Each row is a point. The points of each table are mixes of a few directions, plus a little noise. How many directions does each table use, and how many do they share? Where both have some left over, give the other angles between the two spaces (their principal angles), to ten degrees, smallest first.

First:
[[59, 1],
[160, 3],
[-317, -5],
[48, 1],
[251, 4],
[202, 3],
[-402, -6]]
Second, 7 rows:
[[26, 122],
[-40, -215],
[50, 293],
[-57, -359],
[34, 162],
[-27, -193],
[33, 213]]
Directions: first 1, second 1, shared 0; angles 80

First (6 x 2):
[[20, 289],
[14, 192],
[-3, -44],
[-21, -287],
[13, 173],
[-23, -325]]
Second (4 x 2):
[[-115, 247],
[-82, 172],
[69, -150],
[127, -266]]
Directions: first 1, second 1, shared 0; angles 30

First, 7 rows:
[[-1, -2, 1],
[-120, -165, 24],
[-161, -231, 35],
[-140, -202, 28],
[172, 247, -28],
[315, 449, -62],
[-54, -83, 11]]
Second, 4 rows:
[[-99, -182, 146],
[104, 66, 199],
[-152, -50, -391],
[140, 161, 51]]
Directions: first 1, second 2, shared 1

First:
[[10, 189, 129, -10],
[-66, 61, -105, -316],
[10, 81, 76, 35],
[66, 112, 210, 282],
[-29, -66, -107, -125],
[81, -248, 23, 439],
[-71, -128, -236, -304]]
Second:
[[-270, 143, -66, 87],
[78, 38, -147, -6],
[302, -223, 156, -224],
[-224, 73, 64, 159],
[270, -162, 103, 12],
[224, -88, -3, -25],
[-366, 213, -119, 9]]
Directions: first 2, second 3, shared 1; angles 70

First:
[[10, -104, -180, -125, -47, 116],
[-20, -88, 22, -65, 121, -25],
[-39, 52, 437, 112, 321, -214],
[38, 134, -85, 92, -231, 65],
[-68, 22, -225, 82, -134, -213],
[46, 80, -179, 24, -257, 133],
[34, -253, 281, -275, 431, 217],
[-1, 157, -69, 155, -204, -81]]
Second (6 x 6):
[[383, 160, -83, -156, 100, -135],
[-411, -179, 85, 155, -99, 139],
[102, 51, -22, -45, 28, -44],
[-60, -32, 21, 31, -15, 22],
[383, 167, -82, -139, 99, -140],
[-422, -172, 94, 167, -94, 139]]
Directions: first 3, second 1, shared 0; angles 90

First:
[[-213, -173, -77, 173, 75, 33, 38, -79],
[-144, 360, -250, -291, -282, 217, 367, 173],
[64, 93, -172, 81, 13, -133, -17, -3],
[40, -402, 231, 165, 88, -161, -8, 0],
[-240, 174, -89, -56, -16, -11, 31, -130],
[398, 11, 175, -74, 61, 178, -270, 109],
[92, -54, 173, -4, 49, -132, -134, -57]]
Second (7 x 8):
[[4, -74, 127, -161, -150, 87, 212, 158],
[-86, -66, 118, -95, -59, 153, 88, 36],
[-69, -152, 131, 6, 21, 83, 18, -7],
[-65, 354, -350, 72, 151, 385, -299, -145],
[350, -152, -146, 306, 90, -559, -93, 43],
[-49, 199, -62, -38, -24, -219, -21, -84],
[-110, -135, 196, -86, -47, 74, 94, 8]]
Directions: first 5, second 4, shared 4
